Each point is reached from the start by the listed moves, each made 0, 1 or 2 times, or once backwards (-1), plus a little noise. Say if it took an odd or an even number of moves. Then give how often each move was made.

Moves:
(1): [ 14 -29  15   2  -3]
(2): [37 17  4  9 29]
Start: [ 9 13  0 -4 -4]
Points:
[83 46  7 15 55] -> even (0, 2)
[60  0 17  6 23] -> even (1, 1)
[-41  25 -18 -16 -32] -> even (-1, -1)

Moves:
(1): [ 18  -7   2 -13  -5   8 -18   5  -3  -7 -20   4   4]
(2): [ -8  19 -13  18  -7  -4   2 -12 -17   8   9   0   1]
(3): [  2  12  11  -3  -7 -21 -22  14  -5   1  17   0   3]
(4): [ -9  -4  43  18 -25  -1  -3   3 -23  15 -10  10  19]
(5): [ -2  14  14   0  33  -5 -22 -13   3   2  -2   0  19]
(6): [-14  12  -5 -16  -6   4  -2 -14  11  -2   9   6   3]
(7): [ 10  -5   4 -13  -4  -5  23  -5   4  -1  -3  -9  -1]
(8): [  0   2   2  11  -4  11  10   9  17  13 -14 -15  17]
(9): [ 1 14  5  9  6  3  3 -5 21  6 -4 10 -9]
(10): [ 13  -5  -6 -19  -8   3  13   9 -15  26  14   4  -8]
(11): [ 22 -12  12   2   0   6 -33 -20   2  -7  26   1   1]
Start: [ -2   3 -18 -12  19 -11  -5  -5 -16  -4  19   7   1]
Points:
[ 35  27  20  30 -20 -24  -7  48  52   3 -26 -19  13] -> odd (1, 0, 2, 0, -1, -1, 1, 2, 2, -1, 0)
[ 16  36 -77  -2 -27 -22  68   4   8  20  29 -51   1] -> odd (0, 2, 1, -1, -1, 0, 2, 2, 0, 0, 0)
[  77 -110   72  -60  -79   22   34  -14  -82   42   53    6    8] -> even (0, -1, -1, 2, -1, 0, 2, 0, -1, 2, 2)
[ -8  25  31   0 -51   3  25 -54 -90  48  11  54  10] -> odd (1, 2, -1, 2, 0, 1, 1, -1, 1, 1, 0)
[   8   18   65   31  -22  -34   33  -22 -110   68   13    6   48] -> odd (0, 2, 0, 2, 1, -1, 2, 0, 0, 1, 0)
[  27    2   -6  -76  105   17  -22 -112   90  -25   67  -27   36] -> odd (-1, -1, -1, -1, 2, 2, 2, 1, 0, 0, 2)

Moves:
(1): [ 16   7  10   9   1   1  11   7  -8  -1  -9   0   2  -2  -2  -4   6  -2
 -10  -1   0  -2 -13 -11  10  -8]
(2): [16 20  4  3 20 -9  4 -6  2  0 -4 -2 -2 10  2 17 -1 -1 11  6 -1  9  6  7
 -3 -7]
(3): [  1  -2   5  -4  -3  -7  -3  -3   9   7  -1  -3  -1   5 -10  -4  -1  -2
  -2  -8  -3   5   5   2  -4  -8]
(4): [ -2   1 -14  11   4  -5  -4   8   0   3   1   4  -4   8   2   3  -3   2
 -11  -3  -3   9   8  -5 -13   9]
(5): [-12  -9  -6   2  10   6   7   1   0   2   7  -5  -3  -1  -9   3  -2  11
 -10   2 -10   4  -3   6  -1   4]
(6): [  2   8   6  -1   2  11  -6   0   2  -3   5   8   0   2 -10   1  -2  -3
   7  10 -13   9   3  -2  -1   3]
(7): [ -7   2  -2  -1 -10  -2  16   5   0  -1   0  -2  -8  -7  -1   7   6  -5
   4   2   5   0  12   1  -1   0]
(8): [-3 -8  9  4 -1 12 -1 18 -2 -9 -1  0 -7  7 -3  5 -1 -1  7  1  4 -2  0  3
  4 -9]
(9): [ 4 -1  3 -5 -1 -3 -3  0 10  6 -4 10 -8 -4  0 -1  8  7 -5  0  8 -9 -7  0
  7  1]
(10): [ 5  2 -7 -3  5  1 -7  2 -3 11  3 -1 -2  1  3  4 -9  1 -1  1 -4 -2 11  0
  8 -4]
(11): [ -2   2   1  -4   2 -10   5  -2  -1   2  17   0  -8  -8  -5   1  -5  -2
   2  -9  -5   5  -6  -6  -3   2]
(12): [ -3   3   6   6  -1  -3   6   3  11  -7   3  12   0   2   8 -11  -3  -9
  14  21 -10  -2  -5  16  -5 -13]
(13): [  1   3  10 -11   6  -4   5   6   1   3 -15   0   8  -3  -5   0  -3  -9
  -1  -3   9  -2   2   0  -8   1]
(14): [ -4 -10  -2  -6   1   8   4  -6   8   0   7  -6  -7  16   7  -9 -10  -8
  -5  -5   7  -6  -3  18  -5   4]
(15): [-4  0  6  3  2  5  3  1  1  0 -4 -7 -7  4 16  2 -1  8 -5  3 -6  5 -1 -2
 -5  1]
(16): [ -8   3  -3   2   3  -2   3  -3  -7  -2  -9  10   6  -2  -3  14  10  -8
  -6  -5   1  -2 -10  -4   5  -2]
(17): [ -7  10   7   4   2   9   0   6  -3  -1   6  -7   2  -7   3 -18  18  -9
   7  11  10  -1   3  -1   7 -13]
(18): [-5  0  4 -2 -3 -3 10  1  1  9  7 11 14  8  1 -2  4  9  6 -1  7 -9  3 -3
 -7 -2]
(19): [ 6 -8  5  3  1 -1  2  4 -3 13  3 -4  4 -1  4 -2  6 -7 14  7 -3  0  2 -4
  0  1]
(20): [  2   2   9   7 -10  -2   1   1  -3  -1  -3 -16   1   2  -1   7  -9  -3
 -12  11  15 -13  -8  -5   5  -6]
(21): [  1  -9   0   1   2   4  -9  -6 -20   9  -2  23   1   1  -3  -8  -4   2
   5   1   8   8   6   5   0  -5]
(22): [  8   7 -21 -16 -17  -6  -2  -1   0  12  -7   8  -5  16  10   5  -9   6
   7  -1   5  19  -7   5  -2 -10]
(23): [ 16  -2   3 -15 -10  -4  -1   1   6  -5   7  12   9 -10   7   9  10   0
 -15  13   8   2  15  -4   6  -7]
(24): [ 2  2 -6 13 -3  4 -2 -8  7  5 -1  7  6 -7  3 -1 -6  1  7 -4 13  6 -2  9
  5  8]
Start: [ -2  -7  14   1  -8   3  -4   8 -17  -4  17 -10  -1   9  -8 -14  -8  -1
   0  16  -5  -6  -1  25   3   9]
Points:
[ 44  66  60  48  26 -13  29  17  38  37  18 -40 -35 -10  24 -50  17 -16
 104  86 -14  35 -50  64  36 -51] -> even (1, 2, 1, -1, 1, 0, 0, 0, 2, 0, 1, 2, 0, -1, 1, -1, 2, -1, 2, 0, -1, 1, -1, 2)
[-20  -9   7 -11 -54  -1  13  37 -29   6  66  50  -5  82  48 -49 -79 -35
  19  84  80 -10  56  87 -53 -46] -> even (-1, 0, -1, 2, -1, 0, 1, 1, -1, 1, 1, 2, 1, 2, 0, -1, 1, 2, -1, 2, 2, 1, 1, 0)
[ 36  63  88 -47  12 -29  93  51 -14  10  45  63  29 -47  -8  -4  76 -11
  18  95 -30  24  34 -29 -10 -27] -> even (2, 1, -1, 0, 1, 2, 2, -1, 1, 0, 2, 1, 2, -1, 1, 0, 1, 2, 1, -1, 0, 0, 2, -1)
[ 23  24  78  11  14  11  12  30  44  14 -37 -26 -35  56 -40  21 -58  22
   4 -11  -1  29 -74  39 -10   5] -> odd (1, 1, 2, 0, 1, 2, -1, 2, 2, -1, 1, 0, 2, 0, 2, 0, -1, 0, 0, 1, -1, 1, -1, 2)
[ -9   4  68 -14 -35 -94  58  27 -28  35  12 -67  21 -44 -23  60  50 -48
 -61  -3  27 -46  24 -76 -12  -2] -> odd (0, 0, 2, 1, -1, -1, 2, -1, 0, 0, 2, -1, 1, -1, 1, 2, 0, 1, 2, 2, -1, -1, 1, -1)
[-10 -12  59 -21  13  85  -1  55   1   0  61  -8 -15  -2 -84 -89 -18 -22
   9   4 -19   9   4  55  50 -42] -> even (2, -1, 2, -1, 2, 2, 0, 2, 0, 2, 1, 0, 1, 1, -1, -1, 2, 0, -1, -1, 0, 0, 0, 1)
[-58 -90  29  10  17  -6  60  48  33  22  74  25  -3  18 -30 -29 -13  10
  50   6  11 -28  20  85 -53  48] -> even (-1, 0, 0, 1, 2, -1, 1, 2, 1, -1, 1, 1, 1, 1, -1, -1, -1, 2, 2, -1, 0, -1, 0, 1)
[ 23   6   1 -50 -36  35 -30  73 -29  25  32 121  42  46  23  -4  18  11
  77 112  10  57  81  34 -12 -49] -> even (-1, 0, -1, 1, 0, 2, 0, 2, 0, 1, -1, 1, 1, -1, 0, 0, 1, 2, 1, -1, 1, 2, 2, 0)
[-10  47  46 -36  17 -34  43  12  34  68  27  66  22 -34  22 -15  60 -64
  77  87   9  13  60  56   2 -38] -> odd (-1, 1, 1, 0, 0, 1, 2, -1, 2, 2, 1, 2, 2, 0, 1, 2, 2, 1, 2, -1, 0, 0, 1, 1)

Moves:
(1): [  1  -4  -5 -10   2   2 -12   0   1   6  -1  -4   4  -1   9  -7  -2   8
   4   4  -1 -11   1  14]
(2): [-14  13   6  11  -2   8   0   6   4   9 -13   8  10  -1  -1   5   6  -9
  -2   2   0  -7  -3 -28]
(3): [  4 -32   8  -4  13 -10   8 -17  17   8   3 -14   6  -3   6  10   2 -13
  -1  15   4   6   1 -14]
(4): [-19   6   9  11 -15  -8   4  -2 -26   4  -7   4  -4  -6 -11 -15  12  10
   0  -8   2   5   1  -3]
(5): [  2  -5  11  -4  -1   2  -1   9 -18   6   2  -9   7   4  11  -4  -7   3
   1  -7  -3  -4  -1   1]
(6): [ -5   4   4  -4  -2   7  -1   6   5   8  12   0   6  -2   0 -14  11  -2
  -2   2   2 -10  19  11]
(7): [  4  -1  -2  -7   6 -14  -3  -6   7   7   9   0  -7   7   5  14   7   2
   1   8 -12  -5  -3  -2]
(8): [  3   3  -8 -12  -2   1  -9  21  -1  -4  12  -5   4   1   6   7  -3  -4
   7  17   7  -3   4  -9]
(9): [ -1   3   3  -2   6  -4  -6  -5  -3 -21 -10  -5   2   5   7  -7   4   0
  13 -15   5   7 -10  -7]
(10): [  3   9  -2   6  12   0  -4  -5   1   1   2  -3 -15  -7   1  10   3  10
  -7  -2  12  -3  -3  -3]
(11): [  0  -4  -7   4 -14   2   3  -4  -5  -1  -4   0  -3  -3  -2   0   3   5
  17 -13  -7  -2   6  -1]
(12): [  4  -3   0  -6   3   5 -11  -1  -3  -1  12  -4   4   0  -6  10   2   1
 -17  -3  -4  -1   3  14]
(13): [ -6   2  -1  19 -13   6   3   0   1  13   3  -9  12   0  28  -3  -6 -18
  -7  13   0  -2   4  16]
(14): [  2  16   6  -5   4   3   1   2  -7  -9   0 -19   0  11  -6   5   2  -2
   1  12   1  -1   2  19]
(15): [ 25 -17  -3  16   7 -11 -14   6  24   2   4 -14  -2  19   1  12   1   6
  13  13   5 -11  -7   0]
(16): [  8   0   6  -1  -7   4   2  -5 -12  -8 -11   7  -1  -5   1  -1   0   0
  -6  -4   9  -3  -4  -4]
(17): [  0  -7 -16   9  14   7   0   9  -1   1 -15  -4 -19   6  -7   4   7 -10
 -15  -9  -4  -2 -19   7]
(18): [ 11   4   0  -8  -9   2   0  -5  -8  12  14  -9  10   7   3 -11   1   6
  -2   8   3  -4   8   6]
(19): [ -7   4  -4 -14  -6  -1   9  -2  -2  10  -3   3   7   3   7   0   5   5
  -2 -17   8  -2   1   5]
(20): [ -5 -10 -13   9  11  -4   3  -6   6  -2   2   0   4   0  -2   4  -9 -11
   5  -4   1  -4   2  -2]
(21): [  5  -3   2 -17  11  16  -1  -2  -1   5  -5  16   1  11  15   0   1   4
  -3  -1   6  12   2   3]
(22): [  8   2  -6  13  11   2   1   8   6  -8 -12   9   3 -19   1  10   2   5
   1  -2  -5   0 -13  -2]
(23): [ -6   8  -7   2 -11   1  11   5  -9 -17  -7  15   2  -7  -4 -18  -7  16
  -9 -15  -9   7  21  -6]
(24): [-12  -4  -1  -1 -12  14  12  -1  -3  -1  10  -2  -6  11   5 -10   1   3
   0  12  -4  -4 -10   5]
Start: [ -5   4  -4   3  10 -12   1  -3  -1   7   3   9   6   2   0   8   7 -15
   8  14   9  -9 -10   4]
Points:
[ 17 -14  41 -60 -10  10 -27 -81 -90  13  11 -49  -5  47  75  39  31 -37
 -10  58   3  21 -18 104] -> odd (1, -1, 1, 1, 0, -1, 2, 0, 1, 0, 2, 2, 2, 2, -1, 2, 0, 0, -1, -1, 2, -1, -1, 0)
[ 70 -34 -34   8  72 -32 -56 -26  95  76   5 -30  14  43  41 121  23  10
  37  25  26 -48 -19 -47] -> odd (1, 2, 1, -1, 0, -1, 1, 0, 0, 2, 2, 1, 0, 0, 2, -1, 0, 1, 1, 0, 1, 0, 0, -1)
[ 84 -41  31 -76  38 -29 -38 -65  47  21  29 -60  59  54  26   3  29 -17
  95  81  41 -63  69 -13] -> odd (2, 1, 2, -1, 0, 2, 1, 0, 1, 0, 2, -1, -1, 2, 1, 2, -1, 2, -1, 1, 1, -1, 0, -1)
[-28 -34  -6 -44 -42  29  41 -62 -31  64 106 -67  58  57  92 -24 -23 -73
  32 113  32 -11  33  81] -> even (0, -1, 1, 0, 0, 0, 0, 1, 0, 0, 1, 0, 2, 1, -1, 0, -1, 2, 0, 2, 1, -1, -1, 2)

Moves:
(1): [ 14   2 -17   5  -2 -13   8   5  10   6   4  14  -8  11   0 -13  -4  -2
  -4 -27   4   1   8   0  -9  -5]
(2): [  3   0   7  -5  -7  -3   9   0  13  -5   2  -6  -2   3 -11  -3   9   0
  15   9   1   2  -3   0 -13   5]
(3): [  0  -4   0   9  -6   4  -1  -1   0  -6   0  19  -1  -2  -6  -2  -7 -16
  -3  10  -7 -13 -20  -7  -5  -9]
(4): [-15  -7   6   0  -4   4   6  -8   6  -3  10   9 -23  -8  20  -7  -5  -9
   9   0  -3 -19  -4  16  -9   9]
(5): [  0   3  -5   1 -10  -5  -6  -4   4   2   6  -3  -6  -1   6  -5   5  -4
   2   6   7  -3   4  -3   1  -6]
(6): [ 16   9   4  12  -1   4  -5   8   9   3   4  -1   0   4  -5 -19 -15  18
  12   8 -23 -16   7  20   6  -1]
(7): [  0  -4  -1  13  -7  -6  -7  -4   6  -5  -2   3  12   1  -8  -7  -8  -8
 -11 -12   2   7   6  21  -9   8]
(8): [  9   5  10  -6  -5  -1  -2   7   4 -19   9   0  -7   2  -7   1  -3  -4
   1   5   3   2  -1   4   2   3]
(9): [  7   2   3  11   5   9  11   9   4   6   1   7  -2  -6  -2  11  -3   1
 -18  10  -9   3   1   3   2   1]
(10): [  6   6  -1  -2  -9  -2  -7   0  -7   3 -13   9   0   5  -8  -3   2  -6
   9   1  -3  -9  -3   9  14 -12]
(11): [  6   2  14   9   5   4  -5   7   1   4   9   2   0   8   6   0   6  10
 -12  -7   1  -2   8 -12  11   4]
(12): [-16  -8   8 -10   6  -7  -2   4  11   2  15  -6   5  12   1  -5  -8  -4
 -17  -3 -14  12  -3  -5   4   2]
(13): [  7  17   2  -5   0 -14   5   6  12   3  -7   3   7  -4   2  -3  -1   3
   5  -4   2   7   8 -10   2  19]
(14): [ 20  -3   5  -6   8  -2  -6   5  -4   0  10   8  -5  -7   1  -4   4  -2
  13  14   0  11  -5   0   7 -13]
(15): [ -2   4  -7   7   5  -2   1 -10 -12  -1  -6   3 -10   8   3 -14  -6  -1
   9   2   0  12   2   0  -3  -5]
(16): [-17  -3  -5   8  -4   5  -5  -1   7   2   3   2  -1   0   4   8   5  -3
   4   0   7   2   1  -8 -13  -2]
(17): [ -5 -14 -18   0 -10  12   5 -10  17   2   8  -4   2  -2   0  -9   9  -2
  -4  23 -20  19  11  -3   8   7]
(18): [ -1   7  -5   9 -10 -16  10   4  -8  -3  -1   8  -5  28   2   9 -16  -2
  14   4 -19  -7 -17  -1   6   0]
(19): [ 17   6  -3  -8  -3  -5   7   4 -12  -2  16   6  -8  -5  -1  -2   3  10
   9  -5  -9  -1  11   8 -24   7]
(20): [  7   2   3  -2  -1  -2  -3  -6   1  -1   6   6  -3  -2   1   3  10   5
 -12  -3  -5  11 -14  -6  -2  -7]
(21): [ -5   2   0 -14   3  10   6  -8 -15  14  12   7   4   2  -5   7 -13  -2
 -13 -12   0   2 -12  16   6   3]
(22): [-10   5  -2  -3   0  -5  16   3 -11   1   6  11   1  -3   0   3  -6  11
   1   2  -3   1   0   1  15  -5]
(23): [ -6 -14  10  -5   0 -14 -17 -11   3  -1   1   8 -15  -5   6  18   0  -5
   7 -11  19   5   6 -16  -5 -13]
(24): [ 10 -13  19   1   5  13   5  16 -11   6 -15 -10 -23  -7  17 -11  10   7
   6  -4  -5   7 -11 -17  -3  -3]
Start: [ 10  -6   4   0 -17  21   9  -2   8  16  12   2  20  -2   6  24   0   6
   8   3 -18   0  16   4   6   6]
Points:
[ 12  59  34  39 -74 -57 -50  -6  35 -34 -56  50  43  56 -32 121  22 -49
  67  28  36 -13 -37 -88  17 -19] -> odd (-1, 1, 1, -1, 0, -1, 0, 1, 0, 2, 1, -1, 2, 0, 0, 2, -1, 2, -1, 1, -1, -1, 1, -1)
[ 27  71  52 -26 -22 -61  73   2  54 -21  92  19 -35  48   8  18 -43  66
  42  11 -66  26  55   6  -2  75] -> even (0, 2, -1, 1, 0, 1, -1, 2, 1, -1, 1, 1, 2, -1, 2, -1, 0, 1, 1, 1, 0, 1, 1, -1)
[  -3   -6   75  -36   18   46   61   60  -44    2   77  -19  -57   36
   60   13 -102   14   27   50 -118  -42  -62   88   52   26] -> even (-1, -1, -1, 2, 0, 1, -1, 2, 1, -1, -1, 2, -1, 1, 0, -1, -1, 2, 0, -1, 1, 0, -1, 1)
[ 31  15 -59  48 -33 -74 -11 -43  75   9  79  56  -1  29  31 -79 -21   8
  24 -59 -35  47  65  38 -88   7] -> odd (2, 0, 0, 1, 1, 1, 2, -1, -1, -1, 0, 1, 1, 1, 2, 1, 0, 0, 1, 2, -1, 0, 0, -1)
[-13 -53  37 -20  -6  21  14   4  54  32  99  53 -79 -55  62  -3   3  17
   0 -20 -53  34   3  15 -61 -28] -> even (1, 0, 0, 2, 0, 1, 0, 0, 1, 0, -1, 2, 0, 1, 0, 2, 0, -1, 1, 2, 0, 1, 1, 1)
